Each wall is flat, endless, passes through zero and stands at right angles to its row. A trip goes straight from one point to another. Which walls does it cross, in order?

Walls:
(1): [ 40 -42 -20]
(2): [ 62 -69 -10]
(3): [ -5  25 -25]
(4): [ 63 -29 -75]
(5): [ 29 -28  47]
Trips:
[-86 -43  31] to [ 12 -43 -28] -> 2, 1, 4
[ 57  44 -25] to [ -8  40 -25] -> 2, 1
[-43  28 -68] to [ 30 -61  26] -> 1, 2, 3, 5
[-22 -29 -40] to [ 76  42 -12] -> 5
[ 19 -47  21] to [ 72  91 -39] -> 3, 5, 2, 1
[  2 -12  -5] to [ 2 10 16] -> 4, 1, 2

Walls:
(1): [ 38  -4   6 -74  56  19  26 -44   9]
(2): [  1  48  18  71  10   8  15  43 -17]
(3): [ 16  46   4  -2  -7 -28 -19  44 -71]
Trips:
[-30  23  29  82  13 -28 -13 -38 -49] to [-82  71 -43  48  -6  10  24 -25 -76] -> none
[19 51  3 59 83  2 40 33 -2] to [ -38  -15   10   33   50 -106  -43  -14  -38] -> 1
[ 64 -50 -82   0  12  66  -8  47 109] to [-40 -22  51  12   9 -11 -20  26 -88] -> 1, 2, 3
[ 11  13 -17  70  24 -10  84  -3  -2] to [ 13 -84 -84 -38   4 -33  56  63 -12] -> 1, 2
[-21 -49 -22  29  11  35  28  18  12] to [ 27  37 -10  -3 -39  -9  10 -51 -90] -> 3, 1
[ -8  21 -53 -69  15  54  -6 -53 -34] to [ -4  -9  55  19  68 -83 -55  58   4] -> 3, 2, 1
[-39 -26   2  14   9 -43  18 -22 -15] to [ -3 -68  56   0 -55  -3  20  11 -93] -> 3
[ 13  26   0  23  25  26  63 -22  22] to [  18  -18   17  -49   22  -66 -105   20   63] -> 2
[ 15   1   4  -4 -18 -62  65   2  35] to [  29 -117  -44  -69  -18  -15  -13   53   16] -> none

Walls:
(1): [-32  63   2  21 -21  24   2 -17 -37   1  36 -29  31   9  67  14  22 -44]
(2): [ 43  -4  60 -34   9  60 -45  16   0 -48 -10  29  56 -28  18 -74  -1  37]
(3): [  3   2  -9  -4  33  24  40 -35 -17 -68  -2 -23  38 -45 -34 -70 -81 -19]
(4): [  6   4  55  21 -58  -7  25 -39  55 -13   3 -15 -21 -25 -26  -1 -24 -40]
(5): [-22   1  63  27   6  99  38   8  -8 -23  21  19 -33 -18   5  64 -59  21]
Trips:
[ 24  25  57  13  39   1  47  -1 -29 -10  11 -45 -50  82  -5  38  -9 -53] to [ 21 -11 -40 -60  20   6  -1 -40 -11 -47  13  -8  23  22  37  41 -21  19] -> 3, 4, 2
[-28  56 -23 -58 -51  -7 -31 -16   4 -47  27  14 -62 -19  -3  -4  25 -18] to [-39  24   8  -1 -38 -57   4 -24  12 -19   0 -33 -39 -19  30   9 -17  18] -> none
[-47 -35 -58  27  60  -9 -26  20 -28   7  25  27  93 106  10   9  14 -10] to [-54  52  22  -4  13  26 -25 -57  26  -3 -31   1  10  56  -6  10  41 -47] -> 4
[ 37  32  52  37 -27  15 -17  -4  14  -2 -12  32  18  75  38  -3 -10  41] to [ 53  42  30  34 -11 -57  28  20  -6 -16  -5  44  59 -14 -21  17  -3  51] -> 1, 5, 3
[  2   7  -4 -39  -1  26 -30   4 -24  24 -18 -30  -8  29  14  26  56  68] to [ 27  32  41 -11 -13 -27  -7  -5  28 -19  53  22 -27  60  39 -40  13 -40] -> 4

Walls:
(1): [-23 -14  35 -21 -38 -28  61 -27  21   1  49 -22  25  10  20  20  29 -83
  39  14  -7   9 -34 -11  53 -29 -62  -4  27 -11  16  18]
(2): [ 22   2 -11   9  35  -1 -33  -3  35  25 -63  28  52 -24  33  30  -6 -66
   1  26  13 -20  -9 -49  52  10 -19 -54  11 -52 -26  72]
(3): [-16  -4  55  11  19 -14  33 -65  -9  20 -76 -15 -50  -2  29  11  56  22
   3 -21   1 -38 -17   7 -23  53  -1  32 -21  55 -38 -32]
(4): [  -9  -59   37   50  -15  -16  -22   25   72   -4   13   -9   -8    9
   26  -15  -39   -7   71 -121  -70   22   47   -7   18  -31   10  -23
  -23   17   58  -61]
(5): [-13 -31 -51  38 -14 -26  25  51 -18  -6  62 -33 -99 -16   7  30  10   6
   4 -63  13   8 -26   9   7  51 -15  39   3   9  12  20]
(6): [ 75   4  27  10  26  50  10 -13  22   5  -4  21 -66  11 -22  13  -4 -29
 -31  24  30  -1   1 -30 -15  31 -22  11   7  40  44 -76]
(7): [  1  -7  29 -26  10  24  45  25 -82  29  51 -53 -37 -29   6  -4  55 -86
  -3  28  34  -9  14   9   2 -13   9 -31 -15  29 -39 -24]
Trips:
[ 32 -30 -44 -10  -2 -72  10 -30  15   7  35 -30 -60 -15 -24 -25 -11 -26
 -34 -13  34 -11 -41  28  82  46  -6  -6  -6  78  -9 -15] to [ 37  17  18  -9  98  13  16  -2  15   4 -12  26  62 -29  31  -3  10  28
 -29  -9  -8  26   2  24 -27  50 -12 -39 -46 -34  -5  69] -> 2, 1, 7, 6, 5
[ -6  -5 -24 -40  28  25  15  20  23   9   4  10  -9  16 -17  37 -19  -5
  57   0   6   0 -38 -11 -16 -18  34 -22  13  -9  29   1] to [-55  20 -42  -2  -8 -23  35  40 -26 -47  -5  -1   2 -14  72 -24 -10 -44
 -30  -4  16  13 -23  25 -22 -16  -2 -28  30  39  53 -21] -> 7, 2, 6

Walls:
(1): [-15   2   7   1 -33 -30 -52 -29   8 -28 -15   0 -12 -59 -21   3  -5  46
   2  -2 -94  32 -20  -2 -20  47 -33 -10 -33 -33 -33   5  -3  14 -31 -27
 -23  47  40  21 -61  21   6  30  26  19  34 -20]
(2): [ 55 -33  13 -34  -8   3  16  17  27 -16 -20 -31   8 -39  39  17 -41   6
   1  -2 -21 -21  67 -77  13  -3 -30   7 -49  21  12 -18 -29 -55  -4 -88
 -10  48  46  19  25  35  30   7  47   6  82 -39]
(3): [  11   -3  -43   18   -8   -9 -111  -55    0   23  -22  -26   -2  -62
   86   47  -27   25  -14  -27   26  -12    7  -15   60  -26  -16  -13
    8   -7   -1  -81   27   51  -19  -15  -34   -9  -30   16  -26   28
   20    6  -13    9   17   -1]
(4): [ 53 -21 -13 -56  57 -13  -2  10 -30  -3 -41 -36   6  34 -21 -46  13 -86
   4  62   2  -7  12  24 -40  13  54   8  11  32 -12  -5 -35  25  18 -18
  41  -3 -31  -3 -22 -25 -34  -7 -13  -2 -34  33]
Trips:
[  30   13  -36   -5   23   10   55    1  -19  -62    7  -19   65  -41
    0   44   -3 -104   89  -20  -49  -36   15   -3   -2   17    0  -49
   56   -8   -6   15   29  -49   27   15   46  -27   21   19    8   -7
  -12   41  -16   50   44    2] to [-49   1  52 -36  16  -5 -27 -32 -34   3 -67  43 -24  -1  20  25 -10   4
  44  -5 -20 -47  34 -38  35 -15 -20  10 -19 -24  14  40   3  28   2   7
 -32   9  19  21 -41  78  -8 -30  30  -4 -25 -11] -> 1, 3, 4
[  43   31   39  -54   49   45   42  -58   15   38   68  -69   -5   62
    1    7   -6  -39    3    1  -64  -41   46 -100  -11    1  -26    1
  -18    4  -17    2   61  -62  -23    3   15  -76    7   -4  -28    1
   36  -28   34   -1  -24    0] to [ 21  -4 -32  30  33 -63   9  -9   3  48   8 -14 -19 -39  -7  -7  32 -48
 -79 -28  57  19 -20 -28 -20 -88   9  30  50  26  54 -28   1  23 -59 -29
  48  -7 -39 -43  74  27  42   5 -34 -23 -18  -7] -> 3, 2
[ 19  31 -27  33 -38  37 -31 102 -37  32 -44 -10  15  -9  47 -14 -20   8
  18 -34   7  46 -10 -10 -20  23  21 -27   2  -6  13  32  27  14 -13  -2
  12  15 -27 -23  32  20 -53  -4  27   8 -18   6] to [ 41  56  -8  15 -35  28  -6 -12  31  61  -5  -5  27  55  31  17  12  10
 -32  36  13  60  31  61 -10  11  13   0  -5  22  48  -4 -19 -17  -8  -7
  33 -64 -35  90  70  42   9  50 -12  14  16   0] -> 4

Walls:
(1): [-21  29   0  13 -16 -27 -39  19  56 -37 -33  12   3 -19  32  -5  -6   0
  11  -1 -25 -34  -4 -19 -28  27  -9   2 -32   3 -65 -17  32  20   6 -62
 -30  -6 -20  50 -42  24 -25 -23 -37 -12   7   9]
(2): [-52  -2 -31 -62   8   4  -4  -5 -21  -7  25  18 -52   3   7  30  -5 -21
 -13 -44  30 -27 -40  -8  18  24  12 -19  -8  23  21 -51  10 -16 -60   0
  38  23  38  41   7   1   6 -32 -22  24 -38 -71]
(3): [-11   3  44  61 -54  42  19 -62 -22 -17  17 -16  25 -63  15 -73 -33   4
 -14   8   5   7 -45  14  53   3   8 -17   6  27  -6  32 -27 -13   6  15
 -47  15  28  -2 -13  43  53  -5  34  15 -48 -21]
(4): [ 38  36   0  20 -11 -26 -11   2  18   9 -42  -4  17 -35  10  -5  10  42
  18  30  19 -12  -4  50  17   3 -16   7 -22   2 -10  27 -12 -29  23 -27
  18  35 -16 -10   5  -6  15  18  21 -26  -3   1]
(5): [-16  13 -15   9  30   1 -32  -7  15  19  22 -47  15  -2  29   2 -10 -37
 -44 -24  24  37   5   9 -53 -24 -58 -34  33  70  14 -13  14   8  25   8
  -9  22  19  29  -3  24 -51  -6 -46 -25 -11  -4]
(6): [-19  15 -31 -18 -39 -32  26 -14  59 -54 -42 -19  23 -44 -42 -25  -8 -18
 -29  12 -25 -31 -31 -10  -8 -21   3  32  -6 -35   6 -26  25  40 -26   5
  24  -3  -1 -26 -17  26   6   7 -51   1   9 -27]
(7): [ -4 -24 -18  -4 -11 -14 -15  25 -26 -29   0  52 -30 -61  78 -15  20   6
  37 -17  33   7 -26 -13  23   2  -4  11 -11 -12  19 -27  -5   8 -14 -19
  -4 -20   7  55 -20  -2  91   0 -16  23 -86 -31]
(8): [-35 -28  21  38  47  34  47 -18 -23 -33 -12  37 -53   3   2  70  48 -22
  63 -11   1 -21 -44  25  22 -59   2  25   0   6  21 -18   8  -4  50  55
  -3  20  69  17  10  19  23  16  33 -26  -6   9]
Trips:
[ 25  11  20  65 -52  11 -27   6  11  18 -15 -33  11  47  27 -54 -17  33
  11  11  18  44 -35   1 -58  -8 -36  12   1   2  -7  22   4  25  -7  22
   3  24  40  45  47 -31  29  -1  47  60   9  12] to [ 20   7 -13   9   0   7   4   0  36  27 -30  16  24 -12   6   0 -13   0
 -20 -17  76   5 -20 -12 -54  15  65  -5 -36  28  20  37  19 -13  30 -25
  37 -15   7  29 -32  17 -36 -11  -6   2 -20  51] -> 1, 7, 3
[  9 -38 -15  13 -14 -31  -5  -4  16 -10  71  11  84 -27 -13  18  -1  12
  -6 -27  82  -1  36  45  32  20 -36 -30  56   9 -13   0  19 -25 -51 -49
 -12  -4  21   7 -34 -44 -27  23  -5  10  19 -21] to [ 25  58  22 -26 -18 -55  -9  21 -49 -30  -8  -6   5 -29 -10 -27  16  48
  10  22 -73 -34 -12  -7  19  27 -50  19  12  21 -17  38  56  25   9  15
  10   4 -30   4 -22 -35 -17 -12 -11  -7 -57 -18] -> 1, 6, 2, 5
[ 41  -2  13  30  28 -47 -48  17  -9  10 -43   1 -16  33  11  19  -3  17
  34  10  43 -23  54 -57 -25  -8  13  15  15  30  40 -15  33  39   3   4
  -6  17 -14  37 -11 -15  24 -31 -31 -23  32   6] to [ 67  15 -34   2 -21 -45   4 -22 -10  -9 -28   0 -50 -22  -9 -38   1 -15
  15 -11  30  -8   0  29 -51 -23  30 -13   0   8  45   4 -28  -9  38  -3
  43 -18   5  23  -7  65  34  34 -38 -23 -40 -36] -> 8, 6, 2, 1, 3
[-25   1   3  49   4  11  26  -1  18 -61  46  -2  14  28 -29 -11 -57  27
 -29 -17 -59  -9  13  56  26  52 -60  18  -7  34   7 -20  -9  -1 -10  25
 -45  48  39  21  10  28 -12 -33  18  32  -3 121] to [ 34  23 -10 -13  51 -62 -12   7  22 -30   8 -21 -15  10  23  33  11  57
 -23  40 -23  31 -11  21  10 -24 -36  50   5  16 -21  23  20  18  30   5
   9 -40   7  -8  26  18 -35  41 -41  76 -21  39] -> 4, 3, 6, 8
[-22  16  -6  -6  -1  20 -14 -45 -12  47   6   3 -18  22 -21   3 -32  11
  32 -23 -29  27 -20  13  17 -21 -11 -62  19 -35 -16 -57  -1 -27 -22   4
   6  12   7  15 -51 -66 -11  13  10  14  14  21] to [-51  23   5  11  33  24  42  42  32 -18  10 -18  32  38 -16   9  14  -7
  47  -1 -18  27 -31 -39   9  27  32  42  -3  31 -11  48   1  28   2 -50
  10 -43  -9  26  22  23  15 -36 -11   9 -24   8] -> 1, 7, 6, 2

Walls:
(1): [ -11  -31   54   13  -44   30   26  -24  -58   16   79    0  -16    0
   33  -49   77  -37   57  -26  -41   17  102   44    7  -74    4  -69
  -17    9    2   27  -28  -25   -4  -10 -102   31    6  -49    3   48
    4   40   18   69   -7   46]
(2): [ 26  -7  32 -26 -26   0  14   9  25 -50   6 -22  -2 -34   0   7 -27  58
  24  23  -2  41  -4 -27 -16   1 -41 -20   1 -19 -77  -6  15  -1 -35   1
 -64 -10  36 -10 -37  -7  17 -57 -26   9  58  59]
(3): [-43  41   6  43  16 -16  -9 -39   6  11  41 -32 -42 -50  30 -24  38  59
 -21 -36 -20 -71  37  58 -27   0  61 -44 -12  54  64 -88  45  -3 -43  31
 -12 -37  39 -51   4 -19 -25  76  11 -18  48  79]
(4): [-39  53   3 -27  48  -3  52  55   9   5 -69 -31 -68  14 -24  -4 -39 -25
 -33 -34  40   6  51  22  22  71  28 -20   7  29 -15 -71   9 -32  64  13
  -7 -46 -10 -57  11  26 -20  64 -21 -11 -31 -63]
(5): [ -37   21   -1    2  -29  -33   40   13   66   -3   55   66   31  -18
   37   67   23 -106   11   27   44   31  -13   14   54  -17    6   95
   -2   34   -3   23   24  -42   22  -29  -16    4   32  -20  -32   76
   23  -25  -35   12  -18  -72]
(6): [ 21  -7  13  19 -80 -15 -64 -63  44  50 -88  40 -34  37  -9  18   6  28
 -26 -18 -34  -6  -8 -12 -25   2 -19 -13  20 -14  22 -21 -46  71  10  12
 -31  39 -26   7  61  -6   5   5  39 -16 -25  72]
(7): [ 72  23  35 -69   2 -23   0  39 -22 -27 -41  14 -46  15 -18 -57  86  13
  21 -49 -15 -38 -16 -45  30  70 -81 -20  84   1  44 -56 -18  41 -68 -21
 -13  23  75   4 -18 -56 -20 -48  68   9  43  57]
Trips:
[  8  35  52   7 -26 -36  46 -38 -40 -34   3  -4 -31   8 -11   6 -71  34
 -30  31  -6  28  49  49  -4  -3 -53   4   1  50 -25  34  20 -46 -33 -42
  36   1  50 -50   4 -48   1   0   1 -41  91 -67] to [ -6  -8  25  -1 -41   2 -16 -21  12 -17  47  21  -3  33 -24 -72  12   0
 -42  12  43   4 -20 -55 -36  53  60 -23   9  12   2 -58  19  23  17  16
 -72  43   9   9  55 -35  61 -40  20  35   6  14] -> 5, 1, 6, 4
[  17    8  -30  -13   56   38    6   11  -11   72   25  -49   15  -33
   13   45  -21  -39   12   24    1  -39  -29  -11   16   23 -121   -6
  -12  -30    4   23   61  -22   29   69  -61    4  -11   -8  -62  -36
  -32   -2    6   18   34  -11] to [ 50 -16  98  35   5   6  37 -37 -37 -13   0  19  38 -21  67  34 -49 -10
  78  35  34  14  21  -5  17 -28  37  17 -30 -24  11   0  22  34  40  63
  16 -48  14  37  49  -4  32  66  11  65 -37 -30] -> 7, 1, 2
[-10  16  44 -21  11 -27  11  -8 -31 -39   9 -21 -24  30  28  53  39 -37
  41  41  -8 -11   6 -22   5  22 -55 -39  22 -45 -49 -12   5  24  10  -2
  41   3   8 -23  14  39 -26  -4  22  35 -62  43] to [ 24  13 -15 -40  12 -14  -6  38   0  14 -26 -28  18  45 -32 -24 -28  21
  17 -41 -16 -84  38  51   9 -50 -48 -45  29 -60 -12  -3 -41 -49   7  39
 -33  77 -38  72 -63 -13 -60 -11  -9  10 -25 -30] -> 5, 2

Walls:
(1): [ 14  50 -20 -16  11  27  10 -24  26  31 -27  44  41   6 -20   3 -52  11
 -39  -1 -43  21 -32  18 -28  25  11  34  36  31  -2 -38  46  30 -59 -30
  37 -32 -20  -1  14  57 -27  18   9  20 100 -36]
(2): [ 39 -47   0  41  14  -4 -87  53  -1  49  60  46  59 -59  26 -77   3  -7
 -33  -1   0   4  -1  44  11 -21 -43  -9  32 -33  43   1  16 -32 -18  15
 -72 -59   0  21  14 -14  25 -42   2 -27  49   2]
(3): [ 23  10  24   3 -63  10 -50  31 -19  81  26 -39 -46  -7  10 -31  -4  -2
  -5 -24 -47  13 -10  -2 -19 -36  -9  -1  -1  -3 -31 -37   1 -24 -52  16
 -10  11 -45  51 -30  11  13 -53  20 -29 -24  43]
(4): [ -16   42   10   -7  -36   -4   24   15  -46  -36   66  -37    7   -9
   13  -27   46  -27   -4  -25   22  -40    5  -61  -30    6    9  -40
  -28   38  -20  -22   10    5  -23   36   35  -14   15  -62  -57 -104
   15  -18  -54   -8  -52   -6]
(5): [  9  -9 -36   4  70 -32  -3  30  31  35 -18   1 -33   1 -16 -30 -28 -27
 -15   5  38   8  56 -48 -70  26  10 -14  14 -38  -8 -13 -19  28  10 -10
 -45  59 -14  42 -29  20 -34  16  86 -44 -15 -80]
(6): [ 25  32  22  15 -44  -7 -64  56  78 -46   3 -16 -16  89   2  70 -11 -22
  -3   9  21 -34 -48 -17 -19  28  12  -9   2   7  -9   1 -49 -27  36  76
  19 -51 -19  23 -27  27  12  78  25 -31 -15   7]
(7): [  0  20 -31  10  30  97 -19  42  21 -44  20   2 -22  34   7 -35  23  30
  16  47  47  58 -27   8 -84   2   5 -18 -22  13 -11 -27  33 -56  49 -57
  65  -1 -39 -27   8 -22 -10   2  -4 -47  21  70]
(8): [ 35  10 -10   7   9  32  18  14 -41  13 -12 -35  -3 -51  13 -52 -57 -29
  15  47 -53  -5 -23 -36  -1  58 -54   2  64  26  16  12  44  55 -56 -30
  34 -52  65 -22  -5  15 -52 -11  83  14  17  20]
(9): [ 60  63  13  49  14  24 -60  43   3  73  -2 -59 -30 -43 -36 -18  -5 -44
  12  40  12 -62  42 -21 -79  23  15  56 -37  13 -36 -12  50  34  36 -29
  49 -12 -13  24  -4   3  -7  37   4  -2  -1 -14]
Trips:
[ 55 -58  40   2 -18 -25  16  -1  40  40 -52 -27 -22  77   8   7  -2  14
  31   1  50 -16 -63 -11 -40  89 -22 -39  17 -15   1 -27   3  11  60  18
  25  80  -6  14  17 -72 -73  -7 -32 -14 -16  -7] to [  -2  -11   40   41  -71  -22   31  -19   10  -13  -18    3  -80  -57
  -28   34   14   30  -18  -53   69   28  -33  -34    7  -11   14  -29
  -51  -18  -26   39  -46  -28   15   18    5  -63  -15   12   -6   10
  -26   59   -3 -117  -37   76] -> 3, 9, 5
[ 38 -28 -16  42  14 -37  27  35  -5  67 -30  13  42  35 -12  36 -10 -33
 -18  30 -21 -10  51  -3  -3  32 -84  -4   0  15   8   6 -44  -4 -49   4
  39  -2  49  51 -17 -31 -26 -21 -33  26 -54  20] to [ 58  41 -58 -17   2   9 -16 -20  -3 -63  -5  69 -63 -23   5 -92  16   8
  -3  15  22 -32  43 -16 -72  76  -8 -58 -22 -41  39  16  25  45   4  -1
 -23 -21  13   0  25   6  11   7 -22  34 -13  60] -> 3, 7
